Each row is a point. The ring and each string are closed loops that go straight from each point to the next, and from the last back to the first. Before rounding, they use only three directions, however many columns there are. Count how often each string passes through the ring. Passing back the other way cancels.
In the rows, 128 means zero.

Ring (9 x 4):
[[213 161 130 137]
 [190 186 165 133]
 [146 181 179 133]
 [104 155 169 137]
 [ 79 113 143 143]
 [ 94  72 115 151]
 [136  61 100 154]
 [180  81  94 151]
 [211 130 108 142]]
String, 13 rows:
[[119 140 132 137]
 [138 139 178 143]
 [132 165 226 142]
 [118 182 227 137]
 [137 149 199 143]
 [145 129 157 144]
 [127 133 140 140]
 [133 120 171 147]
 [140 113 172 149]
 [ 95 107 175 149]
 [ 41 112 160 143]
 [ 25 138 122 132]
 [ 88 144 119 133]]
Times through: 1
String (15 x 4):
[[163 122  59 136]
 [188  97  44 142]
 [215  76  85 153]
 [213  86 155 158]
 [189 104 140 150]
 [165 122 106 141]
 [178 122 123 144]
 [175 139  90 136]
 [203 157  75 132]
 [249 158 116 138]
 [242 139 157 147]
 [197 121 165 149]
 [168 128 130 142]
 [181 136  84 137]
 [166 123 116 142]]
Times through: 2

Ring, 6 rows:
[[198 152 126 140 134 118 177 174]
 [179 196 147 147 136 120 163 137]
 [ 87 182 156 129 146 118 119  85]
 [ 43 127 146 110 150 117 105  86]
 [ 75  68 135 105 143 123 134 134]
 [158  88 122 122 136 122 170 179]]
String, 18 rows:
[[189  98 158 134 125 140 197 182]
 [203  93 113 130 131 121 190 206]
 [174 117  87 125 142 103 159 186]
 [170 128  93 127 143 104 156 177]
 [220 131 106 138 133 114 188 203]
 [249 150 112 147 129 117 201 210]
 [206 167 104 141 138 106 170 179]
 [169 166 109 135 142 105 152 155]
 [162 149 146 136 135 125 165 147]
 [200 155 174 147 124 141 195 159]
 [241 192 148 158 126 127 199 176]
 [225 200 109 151 137 106 174 175]
 [175 169 107 136 142 104 153 158]
 [218 167 109 144 136 110 178 184]
 [225 147 116 143 132 117 190 195]
 [176 141  90 129 143 101 155 176]
 [140 135 104 124 145 105 141 153]
 [157 118 153 131 132 132 173 156]]
Times through: 2

Ring (10 x 11):
[[195 134 150 168 135  91 109 127 145 114 157]
 [210 173 135 165 142 122 107 131 146 116 165]
 [195 191 106 149 152 151 114 134 130 120 158]
 [155 182  89 130 155 160 123 135 106 125 137]
 [103 148  82 113 153 148 134 133  81 129 111]
 [ 82 117  79 108 152 133 139 131  72 130 101]
 [ 78  77  76 111 153 112 143 127  72 128 101]
 [102  50  85 126 152  89 140 123  87 124 115]
 [140  62 115 147 144  75 128 122 113 118 134]
 [175 101 143 162 136  78 115 124 135 115 148]]
String:
[[143 125  94 134 152 124 127 129 105 123 133]
 [141 122  48 122 170 152 136 130  92 126 137]
 [ 94 152  58 102 161 166 140 134  70 132 108]
 [ 70 191 117 104 136 154 130 138  73 132  86]
 [114 176 122 124 138 139 123 135  96 126 111]
 [149 131  99 137 151 125 125 129 109 122 136]
 [163 150  92 138 155 139 123 131 113 122 144]
 [160 144  99 140 152 131 123 130 114 122 142]
 [209 170  57 144 172 169 122 132 124 122 172]
 [217 207  58 143 172 189 118 136 126 123 174]
 [160 224 111 132 147 171 116 138 112 125 135]
 [134 220  90 117 153 183 124 139  94 129 123]
 [106 163 133 125 134 125 123 133  96 126 107]]
Times through: 2
String (17 x 11):
[[160 139 129 148 140 110 118 129 122 119 139]
 [188 121  80 148 162 128 124 127 123 119 161]
 [249 149  97 173 160 129 110 127 155 114 192]
 [189 131  90 150 158 128 121 128 125 119 159]
 [174 152 124 150 143 119 116 130 126 119 146]
 [164 162 135 148 138 119 114 131 125 120 139]
 [174 132  83 142 159 133 124 129 116 121 152]
 [209 151  54 146 174 160 124 130 124 121 173]
 [219 207  71 147 168 181 116 135 131 121 174]
 [218 203  62 144 171 184 118 135 128 122 174]
 [197 158  62 142 169 160 124 131 120 122 165]
 [166 146  97 141 153 133 122 130 116 122 145]
 [208 148  58 147 172 156 123 130 125 120 172]
 [244 189  80 161 166 163 111 132 146 117 188]
 [243 207 132 172 146 141 101 133 159 114 182]
 [209 201 181 173 125 110  97 132 157 114 158]
 [171 171 177 161 123  98 105 131 139 116 139]]
Times through: 1

Ring, 9 rows:
[[178 156 150 116 101 150 127 159 154  92 140 116 125 178]
 [170 199 151 132 133 127 111 139 167 107 125  96  94 166]
 [133 208 153 130 163 106  99 119 163 139 110  89  79 146]
 [ 86 182 152 110 178  94  93 109 145 169 102  99  85 125]
 [ 51 128 136  65 166  99  95 110 117 183 116 125 116 103]
 [ 54  96 123  40 143 114 101 120 105 172 135 144 141 100]
 [ 89  71 120  33 104 141 118 144 103 139 155 158 167 121]
 [117  74 129  49  88 154 128 158 111 119 157 156 169 143]
 [161 112 145  90  84 160 134 167 135  95 150 136 151 172]]
String:
[[134 157 159 116 132 128 117 142 147 127 119 111 111 161]
 [139 176 181 148 142 124 120 144 158 129 100  96  95 179]
 [135 194 194 168 158 115 117 138 165 138  85  84  78 184]
 [111 162 181 137 152 117 116 137 147 148  95 101  97 167]
 [115 152 145  96 140 121 108 131 139 140 124 116 114 140]
 [127 203 111  83 159 103  85 105 153 138 139 103  92 108]
 [ 94 224 127 102 196  79  74  87 156 170 112  87  66 100]
 [ 59 188 152 106 200  78  83  94 141 192  92  95  75 109]
 [ 34 143 177 110 191  87  98 109 124 204  78 107  92 125]
 [ 57 112 180 106 158 112 116 133 120 179  91 121 117 146]
 [ 96 129 148  87 138 121 111 133 128 150 122 124 123 137]
 [ 81 138 112  49 150 108  92 111 122 159 141 130 123  97]
 [ 46 109 101  20 153 103  88 104 104 179 145 144 136  75]
 [ 28  71 107   7 143 111  96 113  88 185 145 158 155  77]
 [ 43  56 133  32 127 126 113 133  91 173 135 158 162 109]
 [ 78  84 150  68 122 132 121 144 110 153 127 143 148 138]
 [104 117 140  75 124 130 114 139 125 139 134 132 135 137]
 [113 107 107  39 108 137 109 137 118 127 162 147 152 116]
 [123  63  93   8  73 159 121 154 103 109 187 171 187 117]
 [137  62 109  28  66 167 131 165 108  99 180 167 186 139]
 [150 116 104  46  89 150 116 148 128 100 174 146 156 132]
 [131 138 125  73 118 133 111 137 135 122 148 129 132 135]
 [124 116 156  96 113 141 126 153 131 125 129 129 136 162]
 [142 106 176 116  96 155 141 171 134 111 123 129 143 190]
 [198 136 166 128  77 169 144 181 154  73 140 122 139 206]
 [210 181 134 115  93 154 123 158 167  71 155 111 120 177]
 [191 201 106  90 115 134 102 133 165  87 164 109 110 139]
 [158 178 132 101 126 129 108 135 155 110 141 110 110 147]]
Times through: 1

Ring, 8 rows:
[[161 101 114 104  97 116 112 114 114 122 121  95  75 124]
 [126 107 127 109 110 124 112 124 133 123 121 120  90 124]
 [ 92 116 139 147 138 129 135 140 143 147 123 156 114 106]
 [ 79 124 144 196 163 127 163 156 135 178 129 178 135  85]
 [ 85 128 141 206 165 126 161 161 121 176 136 168 143  94]
 [105 127 132 188 150 125 142 156 106 156 140 140 137 115]
 [148 115 117 149 120 117 125 135  96 137 135 103 106 126]
 [167 106 111 126 105 113 120 121  98 131 128  91  84 123]]
String (32 x 14):
[[101 121 135 167 143 126 137 148 123 151 132 145 125 112]
 [ 91 125 137 150 138 133 112 152 124 125 137 134 135 140]
 [115 119 130 179 144 121 152 144 115 166 130 145 118  96]
 [117 124 129 221 162 116 180 154 102 195 135 156 129  75]
 [115 130 128 213 158 120 156 161  91 171 145 138 143 107]
 [114 128 127 169 138 126 119 154  98 133 145 117 137 140]
 [109 127 129 142 127 131  96 151 105 109 144 107 136 162]
 [116 119 128 145 128 126 117 142 115 130 134 121 119 132]
 [147 113 119 166 129 114 147 135 100 159 130 119 102 102]
 [159 113 114 168 126 111 147 133  90 159 132 109 100 103]
 [161 116 112 164 122 113 134 136  82 146 138  96 106 121]
 [134 122 121 152 125 122 113 144  94 126 142 101 122 143]
 [108 124 130 140 128 130 102 148 113 115 140 115 130 151]
 [124 118 126 165 135 121 139 141 110 152 132 130 115 110]
 [133 118 124 201 148 114 171 144 100 185 132 142 115  81]
 [108 128 132 224 165 119 174 160 101 189 139 156 139  85]
 [ 78 135 142 222 173 128 160 170 112 176 143 168 159 102]
 [ 73 132 143 169 151 136 118 163 125 132 142 148 152 139]
 [ 90 125 138 159 142 131 122 152 126 136 136 142 134 129]
 [112 117 131 166 139 123 144 142 122 157 129 143 115 102]
 [ 95 119 139 204 162 120 182 148 132 196 124 180 121  63]
 [ 74 120 148 208 171 125 187 153 147 201 121 200 127  56]
 [ 62 123 150 172 158 134 146 154 152 159 126 182 135  98]
 [ 81 122 142 143 138 134 116 148 139 128 131 147 130 131]
 [111 117 132 150 132 125 129 140 124 142 129 135 115 116]
 [112 113 133 165 140 121 154 137 130 166 123 153 107  88]
 [101 111 138 183 152 119 180 137 144 193 115 181 103  56]
 [ 67 119 150 171 156 131 154 149 156 168 121 187 126  86]
 [ 63 125 149 154 149 137 122 155 148 136 131 165 140 124]
 [ 86 123 140 152 141 132 121 150 133 134 133 146 131 127]
 [102 119 136 175 147 124 151 145 127 165 128 155 120  95]
 [107 118 134 195 154 119 173 145 124 186 126 165 117  73]]
Times through: 5
String:
[[ 98 120 136 162 142 127 136 146 127 149 130 147 123 111]
 [ 73 128 144 162 149 135 121 158 134 134 137 153 144 131]
 [ 56 133 152 231 185 130 181 170 136 197 134 201 156  74]
 [ 74 130 146 249 188 122 202 167 125 218 132 201 148  53]
 [ 94 126 138 228 173 120 188 159 118 203 132 179 136  66]
 [115 119 131 189 149 119 163 146 115 176 130 151 118  86]
 [ 94 126 136 166 144 130 125 154 118 138 139 138 137 130]
 [ 86 132 138 169 147 134 114 162 113 128 145 134 151 146]
 [103 131 132 191 152 127 134 161  99 149 146 133 147 128]
 [112 131 128 178 142 127 121 159  93 135 148 117 144 143]
 [146 119 117 184 136 114 148 143  87 161 138 115 116 108]
 [158 113 114 175 129 110 154 133  91 167 131 114  99  95]
 [136 113 123 158 128 117 141 135 109 153 129 124 103 105]
 [113 120 129 128 121 130  99 142 116 111 136 112 121 151]
 [149 113 116 116 105 121  97 130 101 108 135  86 101 151]
 [197  98 101 120  93 105 127 109  88 137 123  76  64 112]
 [204  94 100 122  92 102 140 103  92 150 118  82  52  95]
 [166 102 113 138 111 110 143 117 107 154 120 109  75  95]
 [129 113 124 123 115 124 110 132 118 121 129 111 103 134]
 [132 110 123  95 101 127  87 126 121  98 129  96  97 154]
 [143 104 120  77  90 125  83 116 125  93 123  90  82 152]
 [162  94 115  85  89 116 112 104 129 122 112 100  59 115]
 [153  97 119 123 109 113 143 112 128 154 112 124  67  86]
 [126 110 127 140 124 120 135 130 125 147 123 132  97 105]
 [107 116 133 129 124 129 113 138 130 124 128 129 113 131]
 [ 83 118 141 112 124 137  95 141 146 107 128 136 121 147]
 [ 79 120 142 125 131 137 103 145 145 116 130 143 126 140]
 [ 86 121 140 140 136 133 116 146 138 128 130 145 126 130]
 [106 117 134 159 138 125 139 142 128 152 127 146 116 106]
 [111 115 133 182 147 119 167 140 127 180 123 160 110  76]]
Times through: 4
